Each row of a before or after table is a point. One or more steps were done to the points. Then noise was added and the rows were shuffled. The steps act on how far a point lies along the listed directions, d1 being the first. What was done? A step turns or swaps two directions, mirrors them in a line or flattens them onto one, adds a multiple of one to another, or multiplies one. Angles are multiples of 10 degrees, from the lower direction toward the higher: turns from -170 to 170, lines from 10 to 170 but not 90. Use the fewest steps. Two steps may share a direction if one is a turn and the other turns, adds or multiplies; they go together, in the order done. Otherwise the lowest direction goes first.

Directions:
(1): [ 1.58 -0.41  1.99]
(2): [-0.61 -2.50 -0.03]
(3): [ 1.94 -0.45 -1.63]
Before:
[[-0.17 -1.19  0.20]
 [ 0.42 -0.84 -0.28]
 [-0.28  0.31 -0.26]
 [-0.37 -0.23 -0.16]
 [-0.02  0.58 -0.33]
 [ 0.06 -1.06  0.17]
 [ 0.44  0.15 -0.29]
 [-0.15  0.08 -0.11]
 [ 0.35  0.12  0.20]
 [ 0.02  0.39 -0.06]]
After, 10 rows:
[[ 1.05 -0.22 -0.59]
 [-0.33  0.08  0.20]
 [ 0.11  0.13 -0.44]
 [-0.15  0.05 -0.11]
 [ 0.98 -0.36 -0.41]
 [-0.68  0.05  0.08]
 [ 0.51 -0.80 -0.29]
 [-0.42  0.23 -0.15]
 [ 0.03 -0.12  0.38]
 [-0.35 -0.41  0.17]]
Steps: swap d2 and d3

Directions:
(1): [-0.39 -1.64 -0.89  1.58  0.96 -1.23 -1.52  2.60]
(2): [-0.91  1.95  1.76  2.13 -1.22 -1.71 -0.87 -0.47]
(3): [-1.34 -1.12 -1.39 -0.65 -1.72  0.17 -2.50 -1.73]
(4): [ 2.40 -0.05 -0.36  1.02  2.00 -0.63 -1.24 -2.18]
(5): [-0.55  2.78 -0.91 -0.42  1.27  1.73 -1.75  0.95]
Before:
[[-0.20  0.22  0.02 -0.14 -0.09  0.52 -0.25 -0.16]
 [-0.21  0.24  0.05  0.12 -0.19  0.31 -0.55  0.29]
 [ 0.45  0.39  0.13 -0.76  0.14  0.49  1.20  0.20]
 [-0.37  0.03  0.20 -0.42 -0.01  0.17 -0.64  0.19]
 [ 0.79 -0.32  0.22 -0.29 -0.15 -0.03  0.71 -0.21]
 [ 0.11  0.36  0.30  0.24 -0.16  0.15  0.15  0.33]
 [-0.40  0.53 -0.10 -0.37  0.02  0.23 -0.31  0.05]
 [ 1.11 -0.45  0.11 -0.10  0.70  0.05  0.52 -0.30]
 [ 0.04 -0.30 -0.69 -0.65  0.27  0.32  0.00  0.68]
 [-0.63  0.07 -0.34 -0.66  0.02  0.67  0.53  0.97]
 [-0.26  0.73  0.14 -0.02  0.26  0.25 -0.15  0.55]
 [ 1.38  0.27  0.34 -0.50  0.66  0.20  1.34 -0.84]
 [ 0.58 -0.44  0.03 -0.36  0.27  0.03  0.77 -0.20]]
After (13 x 8):
[[-0.35  0.22  0.01  0.07 -0.34  0.39 -0.39  0.41]
 [ 0.95 -0.24  0.11 -0.26  0.13 -0.01  0.63 -0.36]
 [-0.25  0.30 -0.01 -0.13 -0.14  0.57 -0.15 -0.04]
 [-0.61  0.59 -0.14 -0.52 -0.17  0.29 -0.17  0.37]
 [-0.09  0.38  0.32  0.11 -0.32  0.24  0.23  0.55]
 [-0.60  0.75  0.15 -0.10 -0.01  0.33  0.00  0.70]
 [ 1.85 -0.44  0.00  0.19  1.39 -0.09  0.04 -0.99]
 [ 0.12  0.58  0.12 -0.92 -0.07  0.72  1.21  0.54]
 [-0.23 -0.39 -0.65 -0.70  0.04  0.35  0.16  0.92]
 [-1.59  0.12 -0.21 -1.16 -0.90  0.95  1.09  1.93]
 [ 0.81 -0.40  0.02 -0.31  0.53  0.01  0.60 -0.37]
 [ 2.12  0.56  0.13 -0.20  1.55  0.15  0.71 -1.48]
 [-0.61 -0.01  0.23 -0.49 -0.23  0.31 -0.54  0.45]]
Steps: add -0.3 times d1 to d5; multiply d4 by 2.5

Directions:
(1): [-0.21 -1.62  4.03 -1.17  0.08  1.37 -0.61 -0.16 -0.38  0.67  1.21 -1.34]
(2): [ 3.04  0.56  1.27 -0.77  0.09 -1.70 -1.17 -0.67  1.61 -2.51 -0.98 -0.37]
(3): [-1.89 -0.32  1.05  1.82  1.87  0.73  0.79  1.94  1.19 -2.12 -1.90 -0.63]
Before:
[[ 0.71  0.72 -1.27  0.02 -0.63 -0.82  0.14 -0.69  0.06 -0.23 -0.46  0.56]
 [-0.16 -0.15  0.91 -0.07  0.18  0.08 -0.17  0.27 -0.01 -0.09  0.32 -0.23]
 [ 0.41  0.06  0.32 -0.08 -0.02 -0.54 -0.27 -0.13  0.02  0.33 -0.22 -0.10]
 [ 1.26  0.79 -0.86 -0.50 -0.48 -0.98 -0.25 -0.52  0.47 -0.75 -0.01  0.25]
 [ 0.40 -0.21  0.75 -0.24  0.29 -0.21 -0.24 -0.10  0.27 -0.62 -0.38 -0.39]
 [ 0.00 -0.40  1.13 -0.05  0.01  0.30 -0.34 -0.05 -0.12  0.12  0.15 -0.21]
 [ 1.31 -0.07  0.79 -0.51 -0.31 -0.56 -0.57 -0.64  0.56 -0.65  0.30 -0.35]
 [ 1.10  0.49  0.54 -0.16 -0.18 -0.80 -0.62 -0.43  0.53 -1.00 -0.44 -0.21]
 [-0.44 -0.10 -0.02  0.13  0.29  0.10  0.19  0.29  0.02  0.45  0.46 -0.22]]
After:
[[-0.24  0.77 -1.32  0.95  0.14 -0.50  0.60  0.17  0.47 -0.93 -1.33  0.43]
 [-0.80 -0.36  0.04  0.20  0.32  0.46  0.24  0.24 -0.29  0.27 -0.08 -0.19]
 [-0.15  0.07  0.18  0.42  0.29 -0.27  0.08  0.32  0.01  0.27 -0.49 -0.08]
 [ 0.51 -0.06  0.26 -0.42  0.03 -0.22 -0.17 -0.08  0.12  0.28  0.66 -0.25]
 [-0.12 -0.44  1.07 -0.01 -0.07  0.34 -0.24  0.04 -0.28  0.32  0.29 -0.15]
 [-0.88  0.70 -1.48  1.03  0.48 -0.23  0.70  0.85  0.68 -1.07 -0.94  0.31]
 [-1.19 -0.21 -0.11  1.01  0.58  0.37  0.49  0.63  0.37 -0.63 -0.43 -0.20]
 [-1.52  0.31 -0.53  1.08  0.38  0.32  0.47  0.70 -0.03 -0.21 -0.66  0.03]
 [-0.21 -0.20  0.77 -0.24 -0.01  0.17 -0.19  0.09 -0.24  0.28  0.60 -0.10]]
Steps: turn d2 and d3 by 130 degrees; add -0.5 times d3 to d1

Directions:
(1): [-0.26  1.01  0.62  0.68 -0.76 -0.43 -2.31  1.34 -1.51 -1.02 -2.92 -1.69
 -0.72 -0.40 -3.53 -1.65  0.14 -1.19 -0.86 -1.24]
(2): [ 0.60 -1.28  1.42 -2.24  1.01 -0.37 -1.90 -2.16  2.27 -0.45 -0.04  1.39
  1.62 -1.67 -1.15 -1.51  0.79 -1.09 -1.77  2.08]
(3): [-0.63 -2.13 -0.90 -0.87  3.03 -1.84  0.10  1.91 -2.36 -1.85  1.19  0.80
  1.53  0.65  0.79 -1.32 -0.23 -1.75  0.14 -1.42]
(4): [-0.91  0.49  3.43  0.88  0.65 -3.03  0.81  1.70  1.64 -0.35  0.28 -1.26
  0.87  0.54 -0.13 -1.22  0.62  2.57  1.49  1.00]
(5): [-2.53  2.53  0.94 -0.66  0.06 -1.22 -0.06 -0.53  1.42  1.38  0.67 -0.86
 -1.10  1.35  1.58 -0.17 -0.11 -4.13 -0.48 -0.44]
Before (12 x 20):
[[ 0.21 -0.40  0.34 -0.31 -0.13  0.53 -0.89 -0.67  0.31 -0.29 -0.27  0.45
   0.23 -0.62 -0.70 -0.39 -0.04 -0.25 -0.77  0.48]
 [-0.57 -0.09 -0.76  0.00  0.33 -0.29  0.31  0.15 -0.79  0.41  0.32 -0.02
  -0.19  0.38  0.83  0.00 -0.24 -0.97  0.14 -0.42]
 [-0.75  0.51  0.28 -0.22  0.94 -1.39 -0.06  0.06  0.01 -0.33  0.47 -0.26
   0.26  0.34  0.34 -0.94  0.09 -0.98  0.02 -0.36]
 [-0.92  0.18 -0.66 -0.35  0.83 -0.20 -0.21 -0.12 -0.54  0.03  0.59  0.09
  -0.42  0.62  0.89 -0.32 -0.28 -1.51 -0.28 -0.33]
 [ 0.09 -0.27  0.65 -0.45 -0.23  0.11  0.30 -0.53  1.20  0.03  0.40  0.47
   0.60 -0.40 -0.01  0.17  0.22  0.71  0.08  0.75]
 [ 0.13  0.27  0.00  0.31 -0.41  0.42  0.10  0.10  0.26  0.17 -0.47 -0.27
  -0.25 -0.18 -0.40  0.23  0.33  0.63  0.09  0.23]
 [-0.16  0.23 -0.23 -0.55  0.21 -0.10  0.14 -0.61  0.24  0.01  0.76  0.28
  -0.07  0.02  0.51 -0.01  0.03 -1.00 -0.70  0.13]
 [ 0.10 -0.27  0.09  0.36 -0.24  0.04  0.34  0.03 -0.19 -0.35 -0.27 -0.03
   0.24 -0.12  0.03 -0.05 -0.14  0.78  0.33  0.31]
 [-0.06  0.35  0.23 -0.71  0.18  0.43 -0.49 -0.90  0.70  0.25 -0.02  0.16
   0.12 -0.02  0.04 -0.11 -0.06 -1.29 -0.93  0.34]
 [ 0.13 -0.14 -0.74  0.24  0.44  0.49  0.45  0.05 -0.19  0.19  0.79  0.43
   0.06  0.22  0.76  0.85 -0.16 -0.04  0.22 -0.31]
 [-0.24  0.05  0.24 -0.75  0.05 -0.17  0.13 -1.03  0.93  0.35  0.49  0.50
  -0.14 -0.36  0.65 -0.14 -0.17 -0.73 -0.47  0.51]
 [ 0.47 -0.12 -0.31  0.09 -0.54  0.47 -0.09 -0.13 -0.66  0.02  0.04  0.07
  -0.04 -0.20 -0.12  0.22  0.02  0.56 -0.20 -0.18]]
After, 12 rows:
[[-0.40  0.94  0.28  0.14 -0.73 -0.12  0.01 -0.07 -0.07  0.51  0.15 -0.50
  -0.42  0.31  0.30  0.15  0.06 -0.29 -0.09 -0.24]
 [-0.08  1.04 -0.09  0.46 -1.04  0.82 -0.05 -0.23  0.43  0.58 -0.79 -0.55
  -0.83 -0.11 -0.51  0.47  0.29  0.16 -0.19  0.13]
 [ 0.54 -0.35  1.58 -0.61  0.42 -0.28 -0.61 -0.82  1.44 -0.28 -0.20  0.26
   1.06 -0.64 -0.80 -0.78  0.37  0.66 -0.72  1.36]
 [-0.30 -0.15 -0.38  0.37  0.85 -0.21  1.53  0.33  0.29  0.47  1.86  0.47
   0.26  0.86  2.10  1.19 -0.15  0.53  0.99 -0.08]
 [-0.43 -0.81 -0.46  0.48  0.97 -1.17  1.07  1.24 -1.24 -0.16  0.73 -0.05
   0.38  0.62  1.07 -0.20 -0.20  0.69  0.96 -0.52]
 [-0.34 -1.21  0.10  0.21  1.79 -1.29  0.37  1.20 -0.96 -1.06  0.85  0.17
   0.70  0.54  0.61 -0.89 -0.05  0.96  0.64 -0.09]
 [-0.19  0.03  1.43 -0.73 -0.02 -0.14 -1.59 -1.03  1.30 -0.23 -0.62  0.19
   0.37 -0.85 -1.28 -1.11  0.25 -0.91 -1.26  0.94]
 [ 0.44 -0.50  0.17 -1.20 -0.37  1.00  0.31 -1.92  1.99  0.64  0.95  1.27
   0.59 -0.74  0.77  0.75  0.24  0.13 -0.43  1.41]
 [ 0.48 -1.35 -0.70 -0.27  1.51 -0.87 -0.35  0.46 -1.45 -1.48  0.17  0.47
   1.14 -0.34 -0.54 -1.19  0.03  0.27 -0.05 -0.58]
 [ 0.58 -1.01  0.75 -0.99  0.41 -0.25  0.42 -1.44  1.73  0.09  1.03  1.18
   0.75 -0.95  0.71 -0.17  0.11  1.12 -0.22  1.60]
 [-0.28  0.26 -0.44  0.12 -0.44  0.44  0.32 -0.42 -0.20  0.05 -0.11  0.06
  -0.26  0.12  0.52  0.29 -0.31 -0.55  0.00  0.00]
 [ 0.33 -0.70  0.49 -0.52  0.77 -0.67  0.57 -0.32  0.69 -0.40  1.14  0.58
   0.79 -0.26  0.53 -0.31  0.23  0.84 -0.20  0.91]]
Steps: multiply d1 by 2.5; multiply d2 by 2; multiply d3 by 2; turn d4 and d5 by -150 degrees
